Each point is reached from the start by the listed moves, each made once or not at all, plus a little noise. Say if it took an odd or an even number of moves. Then give how often each move was made.

Moves:
(1): [  5 -18 -17  -7  -9]
(2): [ 38   9  19   3 -15]
(3): [  4 -16  12  21   4]
Start: [ 12   4  20 -27  20]
Points:
[55 -3 51  0  8] -> even (0, 1, 1)
[ 17 -15   3 -33  12] -> odd (1, 0, 0)
[ 60 -21  33  -8   0] -> odd (1, 1, 1)
[ 12   3  20 -27  20] -> even (0, 0, 0)

Moves:
(1): [ 10   4  13  12  11 -17  -6  -1 -11  17  12]
(2): [  4   8   1  -8  11  -7   4  -3   7  -1 -17]
(3): [ -7 -10   8  -1  -5 -17   8   9  15  16  -6]
(4): [ -4   4  -7  19   5   1  -7   6   6  14 -18]
(5): [ -6  -7   8  -2   7  -6  -6  12  -9 -10 -20]
(6): [  1   1   6 -17  -2  17  -4   8   0  -2  -2]
(7): [  2  -6 -25  -9   6  -1  15   4 -15   4  12]
(8): [-9 10 -3 -4  2 -8 -8 10  6 -3  7]
(9): [ 16 -23   3  -3   9   5  -7  21  27  -5  -2]
(10): [ -9 -14   1 -10   6  -9 -21 -15  10  10  -6]
(11): [-16   6   6   3  14   5  15  -8  -5  -4   9]
Start: [  2  10   2  16  -9 -21 -14  16   7   9 -12]
Points:
[  8 -36 -12 -14  19 -49 -13  29  50  32 -32] -> odd (0, 1, 1, 0, 0, 0, 1, 0, 1, 1, 0)
[-12 -22  13 -12  32 -47 -22  44  37  42  12] -> even (1, 0, 1, 0, 0, 1, 1, 1, 1, 1, 1)
[ 11  -7   4   1  29 -11  -3  38   3  19  17] -> odd (1, 0, 0, 0, 0, 1, 1, 0, 1, 0, 1)
[ -9 -26 -20  11  13 -49 -35  50  58  45 -27] -> even (0, 0, 1, 1, 0, 0, 1, 1, 1, 1, 0)
[ -9 -12  10  33  27 -18 -19  46  24   5 -44] -> even (0, 0, 0, 1, 1, 0, 0, 0, 1, 0, 1)
[  2 -21   9   0  60 -32 -30  39  17  30 -45] -> odd (1, 1, 0, 1, 1, 1, 1, 0, 1, 1, 1)
[  0  -5   4 -20  49 -40 -27  30  28  24   1] -> even (1, 1, 0, 0, 0, 1, 1, 1, 1, 1, 1)

Moves:
(1): [  5 -16   2   4   4  -3  -8   2  -5  12  -6  -7   1  -1  15   0   6  -3
   1   4   4 -10   0   7]
(2): [ -8  -5   2   3  16 -10  -3  -7 -14  -8   3   3  -1  13   3  -4   1  -9
   2  10   6  -1   7  -4]
(3): [  3  -1  16   2   9  -3   2  -1   9   6  -1  -5   3  -5  -2  -3   0   7
   0   9   5 -10   3   2]
(4): [ 5 -6 -3  1 -5  0  1 -3  8 -3 -6 -3  0  3  7  0  3  5 -2 -3 -7  1  4 -6]
(5): [  0  -1  -3   2  12   2 -13   2  10  -4  15  -5   3  -7   1   9   3 -10
  16  -6  10   4 -10   1]
(6): [-2  4 -4  4 -3 14 -3 -3 -9  5  3  4  5  3 -3  4  6 10 -8  1 -3  1 -9 -2]
(7): [ -7   8   1   0  -5   1  -1  -6   2  -2  -4  -4   7   6   2 -12  -6  -4
  -4  -3  -3  -2 -10  -3]
(8): [-5  6 -2 -1  1 -2  3  6 -1 -1  3 -1 -4  5 -2 -1  1 -3  5 -3 -3 -3 11 -4]
(9): [  3   2  -5  19   9   3  -3  10   7 -15  -7  -2  19   0  12  11 -17   9
   2  -3  13  -4 -12   9]
(10): [  3  -2  -7   1 -10  -6  -1  -7   0  -5   2 -13   1   6  -3  -1   5   2
   8  -7  13  -3   8   1]
(11): [  5  -2   4  -2  -7   5 -12   7   4   6  18   6 -10   1   6   5  -2   8
  -1 -10   3  -2  -4  -3]
(12): [ -3 -10   2   5 -11  -5   4   2  -8   5   7  -7  -6   0  -9   7  -4  -5
   5  -6  -6   3  -8   7]
(13): [ 10  -3   4  -1  -7   7  -1  -5   0  -4   2   0   8   1   2   4   1 -11
  -4  -1   1   3   5   2]
(14): [-6 -4  5  4 -1  9  4  3  0 -9  5 -1 -1  2  8 -3 12  1 -1  6  2 -5  7  3]
(15): [  9   6   0   4 -15  -4   5   6  -3  10   4  -2   8  -1   2  13   9  -9
   2   6   4  -8  -2  -5]
(16): [ 14  12   7   6   2   4   1  -1  -5   6   3 -13  -5   7   1   3  11   6
  -8  -2   1  -2 -10  -4]
(17): [ -7   6  -1   3  12  -8   5  -6  -5  13  -1   7  -3 -14   3   3   6  -6
   6  -7   8   4  -4   6]
(18): [-11  -6  -4 -15  14   2   6   4  -4  -3   4  -1  -2   1   4   5   0  -3
   8   4   2   0   2   4]
(19): [-1 -1 -1 13  3  8  7  4  7 11  2  4 -9  0  0 -6 -6  3 20 -3 12 -5 -3 -2]
(20): [ -2  -5   3   1   0   3   5   6  13  10   2  -2  -2   1  -6   5  14   0
   1   1   8   4 -15  -3]
(21): [  2   0  10  -3  -8   8  -5   0 -16  -8  -3  -1   5  -7   6   2  -8   0
   3 -16  -2  -2 -10  -6]
(22): [-11   4   9   0   7  -8 -12  -4   1   8  -7   6   3   0  -2   0  -6  -2
  -1  13   3  11  -9   0]
(23): [ -4  -2   6   9  -3   4   8  -3   9   0  -2  -5 -11  -5  -2  -9 -10  -2
 -10   7   7   3   6   0]
(24): [-3  3 -3  2 -1  2  1  4 -5  1 10 -8 15  1 -2 -5  2  3  5  7  5  6  4  2]
Start: [  3  10  -3  10   3  13   6   3   5   2   1  -4  -1  11   6 -15   5   1
  -2  -6  -4  -5  -3   5]
Points:
[ 18  23  20  60  18  31  10  19   0  33  21  -9   5  16  33  18  23  20
  21 -25  43 -33 -46 -18] -> odd (0, 1, 1, 1, 0, 1, 0, 1, 1, 0, 1, 0, 0, 0, 1, 1, 1, 0, 1, 1, 1, 0, 0, 0)
[-11  -9  17   8  24  13 -29   3  -5   7  33  -8  14  27  47   5  23 -42
  15  18  29 -16 -14   7] -> even (1, 1, 0, 0, 1, 0, 1, 0, 0, 0, 1, 0, 1, 1, 1, 0, 0, 1, 0, 0, 0, 1, 0, 0)
[ 13   7  24  48  12  22  16  21   8   0   4 -12  26  19  22   8  -2 -15
  30  -8  39 -32 -19  -7] -> odd (0, 1, 1, 0, 0, 0, 0, 1, 1, 0, 0, 0, 1, 0, 1, 0, 0, 0, 1, 1, 1, 0, 0, 0)
[-34  10  29  42  25  32   4  14   0  37  36 -14   7 -11   0  -3  24  -1
  50  -9  37   0 -47   9] -> even (0, 0, 1, 0, 1, 1, 0, 1, 0, 0, 0, 1, 0, 1, 0, 0, 1, 0, 1, 1, 1, 1, 0, 1)
